Rows are points. Each copy is the shape, with its points in the same order, turned, moved and blurred by noise. Is it also mirrored, or only turned?

Shape (6 x 2):
[[-0.34  0.51]
 [-0.22 -0.28]
 [ 0.15  0.50]
 [ 0.47  0.03]
 [ 0.24  0.24]
 [-0.17  0.10]]
Copy 1 (6 x 2):
[[-0.04 -0.49]
 [ 0.45  0.08]
 [-0.31 -0.09]
 [-0.15  0.44]
 [-0.16  0.17]
 [ 0.17 -0.09]]
Copy 1 is: only turned
Copy 2 (6 x 2):
[[ 0.47  0.51]
 [-0.32  0.37]
 [ 0.46  0.01]
 [ 0.01 -0.31]
 [ 0.22 -0.08]
 [ 0.07  0.32]]
Copy 2 is: only turned

Shape:
[[-0.35  0.19  0.05  0.00]
 [ 0.06 -0.38  0.46  0.36]
 [ 0.42  0.09  0.75  0.35]
 [-0.27  0.09 -0.20 -0.14]
 [ 0.05 -0.09 -0.45  0.35]
 [-0.30  0.09  0.02 -0.52]
 [ 0.06  0.03 -0.23  0.07]]
Copy 1 (7 x 4):
[[-0.13  0.02  0.14 -0.18]
 [ 0.56 -0.50  0.21 -0.16]
 [ 0.32 -0.75  0.35  0.38]
 [-0.07  0.22 -0.12 -0.17]
 [ 0.05 -0.25 -0.55 -0.30]
 [ 0.02  0.48  0.14  0.03]
 [ 0.04 -0.09 -0.32 -0.06]]
Copy 1 is: only turned
Copy 2 (7 x 4):
[[ 0.04 -0.01  0.29  0.36]
 [ 0.15  0.29  0.11 -0.43]
 [-0.33  0.63 -0.22 -0.27]
 [-0.05 -0.32  0.28  0.23]
 [ 0.35 -0.42 -0.23  0.00]
 [-0.34 -0.24  0.62  0.28]
 [-0.06 -0.32 -0.08  0.10]]
Copy 2 is: only turned

Shape, 12 rows:
[[-0.16 -0.14 -0.01  0.53 -0.12  0.00]
 [-0.04 -0.35  0.02 -0.04  0.56 -0.02]
 [-0.37  0.14 -0.02  0.33  0.06 -0.38]
 [ 0.13 -0.13  0.19  0.08  0.90  0.01]
 [-0.46  0.21 -0.14  0.64 -0.04 -0.02]
 [ 0.36  0.25 -0.18 -0.16 -0.30  0.06]
 [-0.01  0.20 -0.07  0.37 -0.27 -0.25]
 [ 0.23  0.13 -0.42 -0.16  0.06 -0.03]
 [-0.15  0.28 -0.61 -0.42 -0.12  0.24]
 [ 0.55  0.09  0.05 -0.14 -0.29  0.37]
 [-0.26 -0.04  0.28  0.08  0.36 -0.11]
 [ 0.20 -0.55  0.26  0.01  0.45  0.16]]
Copy 1, 12 rows:
[[ 0.43  0.33  0.17 -0.17  0.27 -0.02]
 [-0.35  0.17  0.37 -0.27 -0.12  0.06]
 [ 0.35  0.32  0.46  0.29  0.09 -0.10]
 [-0.33 -0.09  0.70 -0.43 -0.17  0.15]
 [ 0.69  0.47  0.39 -0.01  0.01 -0.11]
 [ 0.23 -0.38 -0.23  0.05 -0.01 -0.36]
 [ 0.52  0.06  0.19  0.17  0.26 -0.24]
 [ 0.04 -0.13  0.03 -0.05 -0.20 -0.52]
 [ 0.16  0.05 -0.27  0.05 -0.69 -0.51]
 [ 0.23 -0.53 -0.38 -0.27  0.05 -0.13]
 [-0.01  0.15  0.46  0.03 -0.12  0.27]
 [-0.39  0.01  0.20 -0.48  0.13  0.26]]
Copy 1 is: only turned
Copy 2 (12 x 6):
[[ 0.18  0.24  0.40  0.22  0.01 -0.12]
 [-0.23 -0.40  0.14 -0.02 -0.22  0.18]
 [-0.18  0.13  0.19  0.60 -0.04 -0.21]
 [-0.37 -0.52  0.16  0.10  0.05  0.54]
 [ 0.30  0.14  0.31  0.65  0.15 -0.21]
 [ 0.08  0.50 -0.47 -0.02 -0.07  0.11]
 [ 0.01  0.54  0.09  0.40 -0.03 -0.07]
 [ 0.07  0.16 -0.42  0.17 -0.32  0.19]
 [ 0.33 -0.02 -0.74  0.18 -0.26 -0.22]
 [ 0.14  0.48 -0.36 -0.41  0.09  0.24]
 [-0.35 -0.20  0.16  0.20  0.12 -0.05]
 [-0.23 -0.27  0.31 -0.38 -0.13  0.30]]
Copy 2 is: mirrored
Copy 3:
[[ 0.05 -0.31 -0.41  0.22  0.49  0.09]
 [ 0.37 -0.03  0.21 -0.07  0.14 -0.19]
 [-0.31 -0.44 -0.20  0.11  0.36 -0.27]
 [ 0.31  0.32  0.23 -0.27  0.31 -0.39]
 [-0.14 -0.40 -0.60  0.32  0.46 -0.32]
 [-0.07 -0.28 -0.55 -0.44 -0.16  0.30]
 [-0.29 -0.45 -0.49 -0.09  0.36  0.09]
 [ 0.15 -0.40 -0.35 -0.47 -0.13 -0.04]
 [ 0.13 -0.53 -0.55 -0.19 -0.60 -0.18]
 [ 0.15  0.05 -0.61 -0.42 -0.14  0.52]
 [-0.10  0.04  0.05  0.10  0.19 -0.21]
 [ 0.47  0.21  0.21 -0.05  0.23  0.19]]
Copy 3 is: mirrored

Shape:
[[ 0.01 -0.08  0.07  0.60 -0.44 -0.02 -0.22  0.15 -0.22]
 [-0.28 -0.17  0.12 -0.30 -0.85 -0.15  0.43  0.08  0.15]
 [ 0.02 -0.08 -0.98 -0.19 -0.02 -0.11  0.20 -0.02  0.36]
 [ 0.10 -0.03  0.12 -0.13  0.15 -0.18  0.37  0.15 -0.05]
 [-0.03  0.78 -0.36 -0.18  0.16  0.38  0.30  0.17  0.20]
 [-0.21  0.20 -0.41  0.09  0.13 -0.07 -1.17 -0.18  0.06]
 [-0.28 -0.17  0.02 -0.23  0.15 -0.15  0.09 -0.10 -0.33]
 [-0.08  0.24 -0.01 -0.05 -0.35  0.31  0.23 -0.29  0.16]
 [ 0.41  0.19 -0.13 -0.06 -0.01 -0.18  0.29  0.04 -0.14]
 [ 0.06 -0.20 -0.07 -0.14  0.17 -0.15  0.10 -0.05 -0.04]
 [-0.19 -0.11  0.04 -0.28  0.20  1.01 -0.05  0.14  0.07]
 [-0.07 -0.12 -0.22 -0.14 -0.62 -0.14  0.23 -0.03 -0.24]
 [-0.19 -0.06 -0.06  0.43 -0.21 -0.11  0.19 -0.14 -0.01]]
Copy 1:
[[ 0.27  0.40  0.19 -0.21  0.05  0.36 -0.13  0.23 -0.33]
 [-0.33  0.68 -0.05  0.33 -0.72  0.00 -0.22 -0.13 -0.26]
 [ 0.13  0.08 -0.33  0.38 -0.36 -0.61  0.50  0.50 -0.23]
 [-0.27 -0.15  0.26  0.40 -0.18 -0.07 -0.08  0.15  0.02]
 [ 0.45 -0.62 -0.12  0.44 -0.56 -0.15  0.18 -0.20 -0.14]
 [ 0.52  0.10 -0.08 -0.77  0.21 -0.24  0.67 -0.11  0.23]
 [-0.51 -0.12 -0.02 -0.08 -0.22  0.07  0.11  0.10  0.10]
 [ 0.13  0.03 -0.34  0.18 -0.35 -0.11 -0.29 -0.23 -0.25]
 [-0.01 -0.27  0.31  0.21 -0.22 -0.28 -0.19  0.25 -0.16]
 [-0.24 -0.04  0.03  0.18 -0.04 -0.16 -0.02  0.24  0.14]
 [ 0.27 -0.28 -0.72  0.14 -0.42  0.34 -0.22  0.08  0.59]
 [-0.24  0.33  0.01 -0.01 -0.56 -0.15 -0.15  0.20 -0.36]
 [-0.12  0.18 -0.06  0.16  0.08  0.09 -0.05  0.09 -0.46]]
Copy 1 is: only turned
Copy 2, 13 rows:
[[-0.24 -0.11  0.17  0.35 -0.52  0.12  0.44 -0.21 -0.37]
 [ 0.22 -0.32  0.36  0.33  0.33 -0.42 -0.04 -0.47 -0.67]
 [ 0.19 -0.15 -0.09  0.47  0.20  0.29 -0.55 -0.68  0.29]
 [-0.05 -0.12  0.07 -0.23  0.29  0.13 -0.05 -0.10 -0.17]
 [ 0.17  0.57  0.02  0.43  0.44  0.47 -0.42  0.16 -0.08]
 [-0.67  0.43  0.19  0.73 -0.37 -0.08  0.14 -0.35  0.72]
 [-0.12 -0.24  0.33 -0.02  0.37  0.03  0.26 -0.09  0.18]
 [ 0.28  0.39  0.27  0.23  0.20  0.06  0.12 -0.34 -0.31]
 [-0.28  0.04 -0.01 -0.05  0.28  0.45 -0.10 -0.34 -0.26]
 [-0.08 -0.08  0.14 -0.15  0.19  0.12  0.00 -0.25  0.17]
 [ 0.36  0.34  0.93  0.06 -0.03  0.31 -0.23  0.14  0.16]
 [-0.06 -0.31  0.34  0.42  0.25  0.12  0.14 -0.55 -0.42]
 [ 0.21 -0.11 -0.09  0.27 -0.09  0.10  0.37 -0.25 -0.18]]
Copy 2 is: mirrored
